Each row is a point. The last column is the point's height on a tilted bowl or saddle (a function of degree 2), plus a little noise. Along how many of its main directions does it bend up, bend down or stay straight?

Points, 10 rows:
-0.43, -0.67, +0.53
+0.16, +0.27, +0.29
-0.62, -0.22, +0.16
-0.51, +0.54, -0.88
+0.02, +0.12, +0.32
+0.50, -0.60, -0.32
+0.50, -0.34, -0.01
-0.56, -0.16, +0.15
+0.01, +0.03, +0.36
+0.26, -0.30, +0.27
Directions: 0 up, 1 down, 1 straight

Points, 18 rows:
+0.03, -0.34, -0.46, +0.23
+0.09, +0.47, -0.11, +0.06
+0.10, +0.45, +0.49, +0.20
+0.31, +0.57, -0.30, +0.24
+0.19, -0.03, -0.23, -0.03
+0.47, +0.50, -0.09, +0.19
-0.58, +0.80, -0.55, +0.98
-0.55, +0.06, -0.01, +0.30
-0.43, +0.09, +0.36, +0.25
-0.07, -0.75, +0.56, +0.43
+0.36, +0.36, -0.41, +0.20
+0.20, +0.66, +0.67, +0.54
-0.11, +0.06, +0.16, -0.05
-0.23, -0.34, +0.39, +0.14
-0.09, -0.67, +1.13, +1.01
-0.12, -0.14, +0.01, -0.04
+0.14, +0.14, -0.24, -0.02
+0.09, -0.30, -0.21, +0.02
Directions: 3 up, 0 down, 0 straight

Points (16 x 4):
-0.11, -0.61, +0.42, +0.54
-0.47, +0.18, +0.02, +0.20
+0.95, +0.30, +0.21, +0.60
+0.17, -0.59, -0.13, +0.25
+0.56, -0.65, -0.08, +0.48
+0.28, -0.26, -0.32, -0.02
-0.09, -0.39, +0.08, +0.14
+0.60, -0.80, -0.02, +0.75
-0.16, +0.39, +0.57, +0.42
+0.14, +0.33, -0.30, -0.08
-0.20, -0.34, +0.33, +0.27
-0.43, -0.12, +0.83, +0.79
+0.38, +0.35, +0.28, +0.16
+0.69, +0.25, +0.16, +0.24
+0.52, -0.33, -0.06, +0.14
+0.20, +0.01, +0.26, +0.02
Directions: 3 up, 0 down, 0 straight

Points, 24 rows:
+0.41, +0.59, -0.45, -0.68, +0.07
+0.07, -0.13, -0.30, +0.08, +0.00
-0.01, +0.25, -0.39, +0.00, -0.03
+0.60, -0.05, -0.03, +0.46, +0.05
+0.16, +0.31, -0.53, +0.43, +0.03
+0.12, +0.09, -0.30, +0.03, -0.08
-0.02, +0.07, +0.13, +0.40, -0.22
+0.57, -0.22, +0.01, -0.29, -0.07
-0.11, -0.12, +0.60, -1.04, -0.28
-0.57, +0.32, +0.50, -0.99, +0.61
-0.11, +0.04, +0.21, +0.14, -0.09
-0.23, -0.05, -0.21, +0.05, -0.05
+0.03, -0.10, -0.16, -0.19, -0.17
+0.81, +0.25, -0.56, -0.05, +0.53
-0.10, +0.34, -0.54, -0.49, +0.03
+0.28, -0.29, -0.90, +0.28, +1.19
+0.02, +0.22, +0.08, -0.04, -0.14
-0.02, +0.21, +0.32, +0.70, -0.39
+0.33, +0.70, -0.33, -0.02, +0.13
+0.20, -0.55, +0.30, -0.73, -0.48
+0.29, -0.57, +0.03, +0.66, +0.42
+0.18, -0.12, +0.24, +0.74, -0.25
+0.39, -0.27, -0.47, -1.17, -0.95
+0.18, +0.03, -0.09, +0.14, -0.13
Directions: 3 up, 1 down, 0 straight

Points (43 x 7):
-0.15, -0.08, +0.10, -0.29, -0.29, +0.61, +0.50
-0.58, +0.50, -0.72, +0.19, +0.46, +0.07, -0.23
+0.20, +0.32, -0.43, +0.03, -0.17, -0.68, -0.21
+0.04, -0.35, -0.83, +0.30, -0.03, -0.37, -0.33
-0.37, +0.17, +0.24, -0.33, -0.22, +0.42, +0.34
-0.49, +0.86, +0.63, +0.38, -0.12, +0.02, +0.73
+0.15, -0.40, +0.44, -0.29, +0.93, +0.41, +0.24
+0.20, +0.04, -0.12, -0.13, -0.14, +0.54, +0.39
+0.06, +0.27, +0.63, +0.01, -0.01, +0.12, +0.28
+0.03, +0.49, -0.11, -0.31, +0.65, +0.65, +0.50
-0.28, +0.10, -0.87, +0.15, +0.00, -0.23, -0.39
+0.19, +0.40, -0.59, +0.74, -0.45, -0.47, -0.82
-0.35, +0.06, +0.14, -0.06, +0.40, -0.54, +0.39
-0.18, +0.00, +0.17, -0.29, -0.08, -0.41, +0.19
-0.05, +0.45, +0.21, -0.03, +0.62, +0.51, +0.49
-0.51, -0.42, -0.93, -0.21, +0.02, +0.01, -0.24
-0.05, -0.50, -0.07, +0.13, +0.38, +0.36, +0.25
+0.15, +0.32, -0.71, +0.10, -0.41, -0.84, -0.53
-0.30, -0.33, -0.24, -0.37, +0.81, -0.68, +0.49
-0.50, -0.30, +0.72, -0.08, +0.28, -0.19, +0.48
-0.17, -0.07, -0.38, -0.24, +0.09, +0.36, +0.15
+0.58, +0.29, -0.33, -0.11, -0.26, -0.04, -0.09
+0.12, +0.23, +0.28, +0.12, -0.12, +0.12, +0.23
+0.28, +0.55, -0.74, -0.81, +0.48, -0.03, +0.53
+0.07, +0.86, +0.45, -0.16, -0.22, -0.20, -0.01
+0.48, -0.65, -0.11, +0.70, +0.35, +0.60, +0.48
-0.85, +0.18, -0.86, +0.23, +0.55, -0.06, -0.56
+0.33, -0.42, -0.54, +0.47, -0.21, -0.56, -0.34
+0.06, -0.71, +0.40, +0.53, +0.26, +0.45, +0.53
+0.51, -0.42, -0.20, +0.32, -0.02, -0.39, -0.03
+0.56, +0.01, -0.25, +0.39, +0.21, +0.58, +0.50
-0.24, -0.22, +0.14, +0.19, +0.51, -0.50, +0.48
+0.36, -0.39, +0.39, -0.50, -0.28, -0.72, +0.08
+0.13, +0.26, +0.00, +0.14, +0.65, +0.49, +0.56
-0.30, +0.27, +0.44, -0.05, -0.35, +0.34, +0.48
-0.41, +0.69, -0.20, -0.05, -0.36, +0.44, +0.22
-0.34, -0.79, -0.32, +0.05, -0.49, -0.54, +0.37
-0.38, +0.45, -0.36, -0.08, +0.38, +0.05, +0.05
-0.43, +0.10, -0.46, -0.32, -0.37, +0.07, +0.06
+0.26, -0.53, -0.50, -0.46, +0.34, +0.35, +0.44
+0.49, -0.51, +0.07, -0.43, +0.42, -0.42, +0.32
+0.35, -0.28, -0.01, -0.06, +0.45, -0.23, +0.31
+0.13, +0.08, -0.04, +0.38, +0.54, -0.34, +0.43
Directions: 3 up, 2 down, 1 straight

Points:
+0.27, -0.29, +0.49, +0.11, +0.07, -0.09, -0.29
+0.09, -0.31, +0.22, +0.16, +0.44, -0.67, -0.07
-0.31, -0.56, -0.30, +0.38, +0.18, +0.42, -0.56
-0.35, -0.52, +0.18, -0.59, +0.56, -0.04, -0.33
-0.19, +0.12, +0.13, -0.04, +0.45, -0.70, +0.00
+0.43, -0.56, +0.53, -0.29, -0.10, -0.44, -0.24
-0.42, -0.65, -0.05, +0.05, +0.31, -0.17, -0.36
+0.73, +0.46, +0.07, -0.75, +0.43, +0.17, -0.45
+0.07, -0.64, +0.19, +0.44, -1.01, +0.04, -0.65
+0.17, -0.04, +0.50, +0.20, +1.03, -0.11, -0.20
-0.32, -0.20, -0.12, +0.08, -0.20, -0.18, -0.24
-0.20, -0.14, +0.69, -0.37, -0.37, -0.22, -0.46
-0.79, +0.20, -0.12, -0.38, +0.25, +0.36, -0.22
+0.25, +0.14, +0.00, +0.24, -0.63, +0.17, -0.35
-0.87, +0.38, +0.10, -0.32, -0.73, +0.90, -0.58
+0.01, +0.08, +0.13, +0.65, -0.17, -0.25, -0.42
+0.40, -0.18, -0.58, -0.26, -0.02, -0.21, -0.26
-0.45, -0.42, -0.29, +0.23, +0.25, +0.09, -0.39
-0.43, +0.32, +0.51, +0.12, -0.14, -0.10, -0.34
+0.52, +0.48, -0.18, +0.66, -0.72, -0.24, -0.77
+0.27, +0.36, -0.45, +0.35, -0.15, -0.40, -0.39
-1.01, -0.01, +0.32, +0.25, -0.46, +0.12, -0.78
-0.10, +0.65, +0.18, +0.73, -0.72, -0.44, -0.77
+0.02, +0.33, -0.73, -0.51, -0.42, -0.25, -0.38
-0.66, +0.73, -0.85, +0.25, -0.14, -0.54, -0.58
+0.23, +0.17, +0.77, +0.33, +0.39, +0.11, -0.50
-0.19, -0.44, -0.20, +0.44, +0.06, +0.12, -0.43
+0.09, -0.81, -0.34, -0.87, +0.43, +0.02, -0.52
+0.44, -0.13, -0.21, +0.38, -0.17, +0.13, -0.36
-0.20, +0.46, -0.10, -0.58, -0.68, +0.95, -0.27
+0.18, +0.70, -0.81, -0.41, -0.10, +0.18, -0.37
-0.26, -0.12, -0.37, -0.22, +0.32, +0.02, -0.16
-0.49, +0.24, +0.11, +0.01, +0.38, +0.35, -0.13
-0.23, -0.08, +0.48, -0.52, -0.12, -0.84, -0.27
+0.39, +0.11, -0.24, +0.10, +0.05, -0.08, -0.22
-0.18, -0.25, +0.49, -0.17, -0.14, +0.59, -0.47
-0.26, +0.49, +0.36, +0.03, +0.15, -0.28, -0.14
+0.90, -0.24, -0.15, -0.76, +0.17, +0.44, -0.45
+0.13, -0.24, -0.02, +0.16, -0.09, -0.23, -0.17
-0.12, -0.77, +0.11, -0.08, +0.27, +0.20, -0.40
+0.24, +0.44, -0.34, -0.64, -0.03, -0.09, -0.23
-0.39, +0.20, -0.24, -0.57, +0.01, +0.09, -0.17
+0.39, +0.03, -0.19, -0.09, +0.83, -0.13, -0.17
+0.06, -0.42, -0.25, +0.03, +0.23, +0.59, -0.33
-0.40, -0.07, -0.51, +0.10, +0.39, -0.26, -0.25
Directions: 0 up, 4 down, 2 straight
